Each row of a before or after table is a point. The points were changed in one or more steps. Then noise was added and the rows were shuffled. The steps act on how far a point lies along the listed directions, d1 being the first. Write out the steps. A step turns or swaps two directions, mirrors them in a line or flattens them onto one, adds a multiple of one to another, or multiplies one. Angles are multiples of 10 degrees, from the lower direction toward the higher: turns from -170 to 170, lines from 10 to 170 but not 90. Use the fewest steps. Two steps may share a direction if one is a turn and the other turns, adds or multiplies; they go together, in the order done. Otherwise the lowest direction goes first.

Directions:
(1): 51, -47, 5
(2): 6, -1, -69
(3): 47, 51, 3
Before (11 x 3):
48, -16, 33
-7, -50, -27
-71, 5, -12
-18, 5, 19
-25, 16, 19
-54, -54, -24
-83, 10, 10
47, 0, -26
-95, 9, 20
31, -12, 8
-34, 13, 34
After (11 x 3):
-6, 1, -23
-20, -83, -38
-26, -72, -78
-50, -80, 7
0, -5, -35
-32, -35, 34
-22, -72, -63
-4, -2, -48
1, 39, 20
19, 21, 45
0, 78, 16
Steps: turn d1 and d2 by -130 degrees; add -0.7 times d1 to d3

Directions:
(1): 33, 4, 21, 70
(2): -47, -19, -49, 38
(3): 12, -78, 14, -6
(4): 55, -1, -58, -8
Before (11 x 4):
-87, 20, 60, -75
-10, 43, 4, -1
-84, 3, 0, 76
13, -46, 64, -29
-10, 63, 17, -18
27, 6, 21, 11
-15, -25, 1, 37
-35, 14, -95, -6
42, -40, -50, 22
18, 41, 21, 20
-14, 6, 7, -54
After (11 x 4):
-43, 2, -55, 61
-39, 20, -1, -94
-6, 63, 5, -20
0, -27, -13, 35
35, -47, 39, -38
25, 41, 16, 17
-63, 18, -54, 11
-9, 3, 8, -55
28, 4, 22, 8
-2, 43, -2, -3
8, -38, -5, 36
Steps: flatten d1 and d4 onto the line at 10 degrees

Directions:
(1): -61, 50, 57, 10, 4, 6
(2): 38, 69, -10, -58, -1, 1
(3): 4, -23, 18, -28, 53, 72
(4): -63, -13, -45, -49, 22, -24
Before (14 x 6):
-47, 19, 2, -12, -15, -38
-95, -6, -13, 10, -2, -44
-83, -17, -10, 1, 22, -16
-25, -10, -42, -33, 2, -44
-31, 12, -33, -5, -29, -27
13, -60, -45, 15, -40, -31
-57, -36, 7, 15, 12, 31
-54, 7, -8, -7, 17, -51
-39, -8, -43, -35, 25, -7
-56, -69, -41, 7, 5, -35
77, -48, -1, -18, 23, 51
34, -25, -9, 1, 7, -7
-18, -20, -62, -35, -4, -57
-58, 30, 2, 6, -12, -36
After (14 x 6):
22, 28, 23, 55, -42, -25
-19, 37, 6, 27, -46, -22
-31, 42, 44, 15, 8, 21
1, 31, 47, 50, -11, -32
14, 26, 33, 32, -40, -26
-37, 45, 39, 13, -14, -30
-79, -13, -10, 5, -32, -46
-25, -12, -8, -22, 21, -16
-10, 18, 53, 85, -40, -18
-36, -39, -19, -79, 64, 40
-74, -8, 49, 55, -11, -15
-59, 55, 37, 10, -20, -44
-12, 8, 56, 66, -5, 15
-15, -36, 29, 41, 4, 51
Steps: turn d1 and d4 by -110 degrees; multiply d3 by 1.3

Directions:
(1): 10, -6, -15, -95, -16, 8, 40, -10
(2): -34, 87, -41, -8, -19, 13, -23, -2
Before (11 x 8):
-19, -7, -18, 72, 20, -19, -33, 0
7, -38, 38, 56, 18, -9, -19, 7
-1, 18, 3, -30, 1, -13, 24, -3
27, -42, 1, -10, -7, -12, 2, 12
18, -25, -23, -95, -8, 20, 50, -28
15, -81, 67, 80, 20, -43, -16, 5
-11, 46, -14, 16, 2, -3, -23, -14
15, -67, 47, 1, 16, 0, 0, -18
-36, 86, -37, 30, -9, 11, -46, 16
-29, 17, -3, -1, -15, 22, -13, 10
12, -7, 8, 14, 13, 3, -7, -3
After (11 x 8):
8, -64, 63, 92, 21, -41, -25, 6
12, -2, 10, 17, 14, 3, -8, -1
14, -63, 50, 16, 17, -1, -5, -16
-27, 15, -3, -6, -16, 21, -13, 12
28, -44, 2, -3, -4, -12, 0, 11
-35, 90, -42, 11, -11, 14, -40, 12
-26, 3, -24, 69, 17, -15, -35, -1
3, 12, 6, -31, 0, -14, 26, -1
-12, 50, -17, 9, -2, -2, -17, -14
22, -41, -15, -90, -5, 18, 51, -28
1, -27, 34, 62, 17, -8, -25, 7
Steps: turn d1 and d2 by -10 degrees

Directions:
(1): 48, 43, -49, 4, 2, 11, 1, 46, 70
(2): -47, -24, 8, -52, 33, -1, 37, -27, 72
(3): 37, -17, -17, -47, -25, -94, 0, -6, -5
(4): -54, 8, 22, -26, -14, -15, -5, 95, -10
(5): -17, 28, 56, 59, -17, -49, -27, -16, 49
Before (11 x 9):
28, -6, -8, 12, -17, 6, -6, -7, -47
11, -24, -14, -2, 9, 3, 2, -25, -17
14, 0, -24, -16, -11, -1, 6, 9, -12
22, 29, 24, 42, -4, -41, -13, -88, 26
-13, 3, 35, 26, -1, -12, -16, -9, 9
27, -3, -30, -16, 11, -2, -7, 4, -17
15, -11, -9, -12, -21, -5, 4, -1, -44
38, 6, -15, 23, -7, 19, -18, 21, -51
0, -8, -2, 7, 13, 24, 5, 4, -22
4, 12, 41, 42, -19, -22, -25, -27, -4
-12, -8, 9, 8, 9, -16, -12, -11, -13
After (11 x 9):
25, 28, 22, 44, -3, -40, -11, -94, 27
22, -12, -11, -9, -19, -3, 5, -13, -42
16, -25, -17, 2, 12, 5, 1, -34, -16
4, -9, -4, 9, 14, 25, 3, -3, -21
37, 8, -14, 22, -8, 19, -18, 25, -50
9, 1, -23, -18, -12, -3, 6, 15, -13
-5, -10, 7, 13, 12, -12, -12, -25, -12
24, -2, -28, -18, 10, -3, -7, 10, -18
-7, 3, 33, 27, 1, -10, -16, -18, 10
34, -6, -9, 15, -17, 6, -5, -17, -47
12, 10, 38, 45, -17, -19, -24, -42, -1
Steps: add 0.7 times d1 to d4

Directions:
(1): -56, -22, -10, -26, 57, -66, 21, 16, -47, 28, 45
(2): -45, 61, 20, 64, -14, -33, -21, 21, -39, -57, -20
Before (10 x 11):
-10, 5, -5, 11, 12, -12, -6, -5, -4, 2, 4
1, 8, 4, 18, -5, -1, -1, 7, -13, -5, -1
19, -9, -1, -8, -10, 27, -7, -7, 19, 12, -12
-18, -21, -6, -17, 29, -28, 15, 14, -16, 18, 26
-13, -8, -11, -10, 14, -17, 10, 16, -5, 9, 12
23, -6, -1, 2, -13, 22, -4, -3, 18, -11, -12
9, -4, 13, 0, -11, 19, -10, -5, 9, -2, -10
19, -4, -3, -9, -17, 29, 0, -5, 25, -3, -4
-11, -22, -9, -27, 20, -26, 12, 8, -20, 26, 25
26, -6, -5, -3, -13, 28, 1, -16, 19, 11, -15
After (10 x 11):
43, 21, 6, 18, -52, 62, -16, -11, 45, -29, -33
-17, -5, -8, -1, 25, -24, -1, -3, -11, 14, 16
-77, -36, -12, -33, 82, -95, 32, 32, -66, 36, 66
37, 16, 8, 19, -42, 53, -22, -10, 34, -14, -37
49, 22, 6, 26, -50, 61, -17, -21, 38, -20, -47
12, -1, 1, 10, -6, 8, 1, 5, -6, 3, 0
-68, -30, -14, -38, 67, -91, 27, 26, -69, 38, 61
-45, -18, -14, -21, 44, -53, 21, 26, -31, 19, 34
51, 12, 6, 22, -48, 58, -18, -11, 40, -33, -41
31, 8, 18, 12, -37, 43, -19, -11, 27, -14, -30
Steps: multiply d1 by 3; multiply d2 by 0

Directions:
(1): 33, 29, 73, 49, -42, -47, -62, 31, 5, -11, 8, -26
(2): -28, 93, -49, 10, 13, 32, -63, 15, -3, 35, -22, 15
(3): -8, 45, 36, -81, -60, -26, 23, -46, 10, 37, -31, -1
Before (8 x 12):
-1, 8, -2, 9, -1, 8, -22, 6, 2, 1, -3, 14
2, -24, -20, 11, 14, 10, 25, -5, 5, -2, -7, 3
16, -23, 9, 26, 30, 18, 0, 4, -13, -11, 20, -3
8, 31, 20, 4, -24, -22, -37, -7, 18, 10, 0, -4
7, 27, 34, 5, -38, -24, 1, -11, 3, -5, -9, -11
-6, 17, 2, -14, -1, -2, -9, -13, -5, 1, -11, -1
-1, 5, -1, -2, 2, 13, -7, -5, 2, 9, -9, 1
1, -95, -50, -7, 55, 26, 64, -15, -5, -27, 24, 5
After (8 x 12):
8, 40, 31, 18, -33, -23, -19, 2, 3, -4, -10, -10
15, 31, 32, 7, -29, -30, -40, -7, 18, 8, 0, -8
-6, 17, 3, -15, 0, -6, -5, -12, -2, 2, -12, -2
1, 3, -1, -4, -3, 10, -6, -8, 1, 8, -8, -1
-12, -86, -84, -8, 73, 46, 63, -9, -6, -21, 23, 13
15, -29, 10, 19, 25, 14, 3, 6, -16, -14, 20, -1
0, -24, -26, 9, 17, 13, 26, -7, 2, -1, -8, 2
2, -1, 9, 0, -10, 1, -8, 0, 4, -2, -2, 13
Steps: multiply d1 by 1.3; flatten d2 and d3 onto the line at 60 degrees

Directions:
(1): -2, 50, 18, -43, -4, -36, 3, 53, 16, 54, -4, -46, 22, -56
(2): 6, 14, 12, 11, 31, -42, -11, -5, -8, -19, -65, -24, -95, -7
(3): -39, 25, -28, -27, 37, -3, 22, -12, 35, -43, -73, 21, 56, 3
Before (9 x 14):
4, 3, 3, 5, -10, 0, -1, 15, -1, 10, 19, -9, 8, -11
-13, 18, 0, -11, -1, -5, 5, 1, 14, 1, -16, 0, 16, -1
6, 1, 10, -3, -4, -5, -9, 0, 7, 6, 4, -3, 3, -3
8, -7, 6, 4, -12, 5, -4, 0, -7, 9, 21, 0, 0, 6
-3, -1, 1, 1, -5, 0, 2, -6, 0, 5, 5, -5, 3, -7
-1, -4, -1, -1, -2, 10, 3, 4, 0, -3, 3, 7, -2, 4
-21, 14, -19, -14, 8, 3, 14, -1, 22, -11, -26, 11, 49, 5
7, -16, 3, 9, -11, 12, -5, -4, -3, -1, 20, 4, -5, 10
-3, 1, -3, -12, -19, 10, 1, 20, 4, 31, 20, 0, 31, -10
After (9 x 14):
19, -11, 17, 13, -14, -4, -14, 6, -13, 13, 21, -15, -44, -1
-1, 0, 1, -2, 0, 3, 2, 6, -2, -3, -3, 2, -12, 1
9, -9, 9, 4, -8, 1, -11, -6, 2, 3, 13, 1, -1, 4
5, -31, -8, 22, -11, 20, -6, -15, -12, -5, 11, 20, -19, 24
-48, 23, -42, -21, 44, -1, 27, -26, 42, -62, -96, 34, 61, 20
14, -17, 4, 24, -14, 9, -8, -1, -13, 0, 33, 0, -17, 5
-26, 14, -13, -11, 9, 5, 11, -13, 23, -25, -35, 20, 37, 12
21, -14, 16, 16, -16, 1, -13, 0, -21, 16, 30, -8, -36, 6
-2, -6, 0, 6, -7, 2, 1, -11, -2, 3, 7, -4, -3, -2
Steps: turn d1 and d2 by -120 degrees; multiply d3 by 2.5

Directions:
(1): 27, -34, 30, 2, 28, 31, -5, -19, 66, -15, -14, -29, 49, 25, 11, -7, 31, -4
(2): 1, -12, 25, 21, 24, 6, -9, -32, 3, 95, 28, 36, 7, 7, 5, 12, -18, 7
(3): -18, -41, 23, 10, -6, -26, -24, 31, -10, 18, -23, 30, -12, -15, -19, -45, 68, -24
(4): 46, 5, 44, 31, 33, -10, -32, -15, -35, -36, 26, -7, -31, -6, -26, 43, 22, -2
(5): -28, -33, -26, -25, 12, 10, -33, -6, -4, -23, 67, 7, 2, 43, -41, -30, -6, 25
Before (13 x 18):
7, 11, -10, 1, 6, 9, 12, -1, -9, 27, 30, 9, -11, -7, 4, 26, -29, 9
0, -3, 7, 0, 2, -3, 9, 10, 8, -22, -33, -14, 10, -8, 15, -6, 10, -25
-7, -7, -5, -4, 2, 8, -15, 12, 7, 2, 3, -11, -1, 5, -5, -13, 5, 0
-30, -6, -19, -12, -19, 5, 12, 10, 15, -3, -5, 5, 18, 6, 19, -9, 3, -4
8, -5, 22, 11, 3, -17, -9, 20, -4, -1, -25, 10, -2, -8, -7, -20, 30, -15
2, -23, 17, 14, -7, -7, 9, 16, 27, 7, -36, -4, 14, -14, 11, -12, 21, -17
22, 27, 1, 14, 0, -7, 5, -3, -27, 7, -15, 10, -30, -16, 13, 25, -7, -12
32, 12, 24, 30, -1, -20, -6, 13, -15, -25, -21, -7, -19, -30, 2, 20, 29, -20
-3, 0, 29, 1, -2, 3, 6, 0, 3, -11, -13, -8, 4, -6, 8, 3, 16, -13
10, 21, 12, 18, 15, -6, -5, 3, -30, 28, 12, 20, -13, -5, 5, 19, -25, -6
-4, -11, 6, -3, -12, 4, -1, 12, 25, -6, -32, -6, 18, -6, 2, -14, 26, -9
3, 26, -8, -8, 8, 15, 17, -28, 9, 16, 7, 1, -1, 2, 20, 23, -54, 12
-8, -14, 1, -12, -3, 24, -8, -5, 27, 3, -13, -15, 26, 18, 4, -17, 10, 3
After (13 x 18):
22, -27, 40, 28, 33, 10, -10, -14, 11, 81, 23, 30, 4, -7, 3, 18, 15, -5
19, -22, 55, 27, 43, -3, -33, -32, -7, 48, 23, 33, -16, 0, -14, 12, 14, -5
-1, 16, -11, -1, -6, 4, -2, 13, -5, -3, -6, -16, -10, -8, 5, 4, -10, -1
-17, 1, -32, -28, -8, -2, 1, 21, -7, -88, -2, -30, -2, 10, -9, -17, -5, -8
-13, 18, -35, -24, -21, 5, 0, 11, -4, -57, 8, -20, -2, 7, -14, 3, -19, 14
-27, -1, -4, -21, -13, 4, 4, 7, -3, -29, 10, -8, 1, 9, -5, -14, -1, -1
-16, -6, -31, -13, -7, 4, 3, 2, 6, -26, 30, -11, 3, 17, -11, -2, -36, 17
-7, 23, -13, -5, -11, 2, -10, -2, -34, -8, 12, -5, -20, 0, -9, 15, -20, 11
4, 19, -6, 1, -4, 3, 5, 0, -9, -51, 11, -15, -3, 2, 10, 34, -5, 0
7, -27, 42, 25, 39, 14, -17, -17, 21, 95, 13, 38, 29, 16, 12, -7, -1, -9
-25, -23, -40, -27, -25, 3, 0, 33, 32, -58, -11, -19, 21, 13, -5, -51, 22, -3
-13, 10, -28, -23, -10, 6, 13, 12, 17, -18, -5, -8, 19, 18, 3, -25, -24, 10
7, -31, 6, -3, 17, 17, -15, -9, 28, 9, -4, 7, 15, 23, 2, -23, 26, -8
Steps: turn d1 and d5 by 150 degrees; multiply d2 by 3; turn d3 and d4 by -130 degrees

Directions:
(1): 31, -46, -18, -9, 15, -18, -48, 36, 72, -44, 49, -50, 10, -9, -5, -62, 65, 24, -60, 13
(2): -2, 16, -65, 10, -43, -18, -48, -13, 62, 63, -64, 1, 6, 16, -76, -18, -2, -45, 19, 49
(3): 5, -31, -63, -15, -20, -43, 66, 79, -44, 27, 30, 1, 6, 16, -44, -12, -34, 78, 17, 27
(4): -7, 62, 38, -31, -51, -1, -33, -18, -39, -72, -40, -49, 14, -34, -22, -12, 0, 66, 23, 65
Before (10 x 20):
-16, -16, -26, 7, 5, -5, 29, 22, -34, 37, 21, 8, -9, 14, -7, 5, -25, 2, 16, -9
16, -3, -36, 0, -51, -21, -29, 11, 29, 30, -25, -20, 3, 16, -40, -14, 1, 12, 19, 58
11, -21, 4, 6, 18, -2, -10, -3, 39, -16, 31, -8, 2, 2, 10, -25, 37, 4, -33, 4
7, 31, 7, -9, -26, 8, -1, -4, -15, -17, -19, 15, 1, 6, 3, 14, -20, -7, 24, 2
2, 5, 11, 5, 8, 2, 2, -8, -4, 15, -15, 11, -11, -14, -9, 3, -11, -19, -7, -14
-5, 15, 5, 8, 1, 12, 1, -6, -16, -5, -4, -14, -3, 11, 1, 0, 3, 6, 10, 13
-8, 32, 9, -11, -18, 1, -5, -23, -7, 24, -22, 17, -5, 3, 0, 20, -17, -18, 30, 12
-17, 29, 27, 3, -22, 16, 16, -35, -21, 32, -55, 17, -6, 2, 5, 29, -20, -23, 44, 0
23, -16, -10, -19, 14, -4, -62, 26, 81, -63, 38, -60, 10, -3, 15, -62, 75, 28, -78, 38
-3, -5, -10, 19, -11, 7, -2, -38, 8, 26, -7, 18, 0, 15, -6, 20, -19, -33, -1, -30
After (10 x 20):
29, -34, 3, 14, 2, -4, -53, -8, 70, -4, 24, -17, -3, 10, 19, -21, 49, -31, -29, 1
1, -2, 28, -5, 18, -1, 19, -3, -10, -37, 34, -3, 0, -5, 27, -5, 17, 30, -21, 1
1, 15, -8, -5, -12, 1, -40, -22, 43, 30, -16, 14, -5, 10, -3, 2, 8, -40, 8, 13
-18, 6, -28, -8, -22, -8, 3, 21, -42, 12, 0, -20, -3, 3, -33, -9, -23, 22, 24, 24
8, 16, 7, 3, -1, -4, -15, -13, 4, 3, -17, -3, -7, -22, -22, -11, -3, -11, -7, 1
-5, -3, -11, 20, 7, 13, 6, -2, -3, 15, 1, -2, -8, 18, 2, -3, 4, -8, 3, 6
14, -29, 49, -14, 65, 20, 21, 30, 0, -71, 87, -14, -5, 4, 96, -12, 46, 26, -67, -38
-4, 13, -5, 14, -23, 9, -30, -36, 46, 45, -60, 3, -1, 12, -22, 1, 9, -54, 24, 12
14, 13, -18, 4, -15, 5, -4, 7, 19, 15, -7, 26, 1, 17, -4, 3, -7, -40, 7, -8
0, 17, 2, 5, -35, 5, -42, -51, 16, -16, -24, -17, 11, -3, -25, 0, -1, -11, -4, 7
Steps: add -1 times d2 to d3; turn d1 and d2 by -60 degrees; multiply d4 by -1
